Every row gives one point. The points of each table are mixes of a few directions, plus a little noise. How many directions does each table use, and how many do they share? Where both have some left over, give the other angles between the two spaces (their principal angles), to ten degrees, smallest first.

First (4 x 2)
-0.4  0.7
1.2  -2.1
-3.1  5.2
2.2  -3.8
Second (7 x 2)
0.0  0.0
-0.3  0.5
4.6  -7.9
-1.6  2.8
-1.5  2.7
-1.0  1.7
-0.1  0.2
Directions: first 1, second 1, shared 1

First (6 x 4)
3.2  0.5  -1.0  -4.3
-2.5  -0.8  -0.3  2.7
-3.5  0.1  3.0  5.6
1.3  0.3  0.0  -1.5
-1.5  0.6  2.8  3.2
3.0  -0.7  -4.4  -5.7
Second (7 x 4)
1.8  3.1  -2.3  1.3
1.1  1.9  -1.5  0.8
-1.5  -2.6  1.9  -1.1
2.8  4.9  -3.7  2.1
-3.2  -5.5  4.1  -2.3
-2.6  -4.6  3.5  -2.0
1.6  2.8  -2.1  1.2
Directions: first 2, second 1, shared 0; angles 80

First (7 x 8)
4.2  -4.3  2.4  -0.4  3.1  0.8  5.0  2.2
2.0  -1.4  -1.2  0.8  -0.3  -0.8  1.0  2.6
1.6  -0.7  -3.4  0.9  -3.2  -0.8  2.2  3.0
-5.9  2.6  5.2  3.0  -0.7  2.4  -2.9  -2.6
1.1  2.5  -2.9  -3.0  -1.7  -1.7  -0.7  -4.7
-7.5  2.5  1.7  -1.2  1.6  3.3  -3.9  -2.2
4.4  -1.2  -1.7  0.0  1.1  -3.0  -0.7  1.6
Second (10 x 8)
-0.1  -3.4  1.4  0.2  6.4  0.3  -2.8  1.7
3.9  -3.3  -2.5  2.7  1.4  -2.9  -1.5  -2.4
-0.2  -0.6  0.4  -0.1  1.3  0.2  -0.5  0.5
1.2  -0.4  -1.1  0.8  -0.8  -1.0  0.1  -1.1
-0.7  0.3  0.6  -0.5  0.2  0.6  0.1  0.6
-5.4  4.8  3.3  -3.7  -2.4  3.9  2.2  3.1
-0.6  -1.3  1.0  -0.3  3.0  0.6  -1.2  1.2
-1.6  5.1  -0.4  -1.4  -7.5  0.9  3.7  -0.8
2.7  -5.7  -0.4  2.1  7.4  -1.7  -3.9  0.1
0.8  4.4  -2.4  0.1  -9.0  -0.9  3.9  -2.9
Directions: first 5, second 2, shared 1; angles 40

First (9 x 12)
4.0  1.4  0.3  0.1  0.7  1.0  1.7  0.4  0.9  2.9  -0.2  2.0
-1.7  -1.5  -4.0  -1.5  -1.0  4.2  5.2  1.8  2.0  0.0  -1.0  4.0
4.0  2.1  3.5  1.3  1.3  -2.8  -3.3  -1.2  -1.0  1.8  0.6  -2.0
5.8  2.8  3.9  1.4  1.7  -2.7  -2.9  -1.2  -0.8  3.1  0.6  -1.4
-2.4  -1.8  -4.4  -1.6  -1.2  4.4  5.4  1.8  2.1  -0.4  -0.9  4.2
-1.7  -0.6  -0.1  0.0  -0.3  -0.4  -0.7  -0.2  -0.4  -1.2  0.1  -1.0
2.9  1.6  2.7  1.0  1.0  -2.2  -2.5  -1.0  -0.8  1.3  0.5  -1.7
2.7  1.7  3.3  1.2  1.1  -3.1  -3.7  -1.3  -1.4  1.0  0.7  -2.6
-13.4  -5.5  -5.3  -1.9  -3.2  1.7  1.0  1.0  -0.6  -8.3  -0.4  -1.4
Second (10 x 12)
1.5  3.7  4.4  -3.2  1.5  -3.2  1.6  -4.5  6.4  -3.9  -5.4  4.3
-4.7  1.4  -2.3  -1.5  -0.8  0.5  -4.0  3.9  -0.6  1.8  -0.7  -1.3
4.3  -3.9  -0.6  2.6  -1.7  0.3  2.2  -0.6  -1.2  -0.5  2.7  -1.4
-6.4  0.5  -2.7  0.8  1.8  3.1  -2.5  2.4  -6.4  4.5  3.2  -1.6
0.1  0.6  2.9  -0.9  1.4  -1.7  2.2  -5.8  1.4  -2.2  -1.8  3.4
-2.3  -2.0  -0.9  -1.5  -3.5  -2.6  -2.3  -1.3  2.2  -2.1  -2.2  0.8
7.1  -1.7  1.7  2.2  0.1  0.0  4.1  -1.4  1.1  -1.5  1.3  -0.3
0.3  2.1  1.4  -0.6  1.9  0.1  0.9  -0.7  0.7  -0.1  -0.8  1.0
-5.6  -1.9  -2.3  -0.3  -1.7  -0.1  -2.8  -0.6  -2.7  1.0  0.6  -0.2
5.6  1.3  -1.6  2.3  1.1  3.5  0.6  8.5  -1.0  3.0  3.1  -4.7
Directions: first 2, second 4, shared 0; angles 40, 90
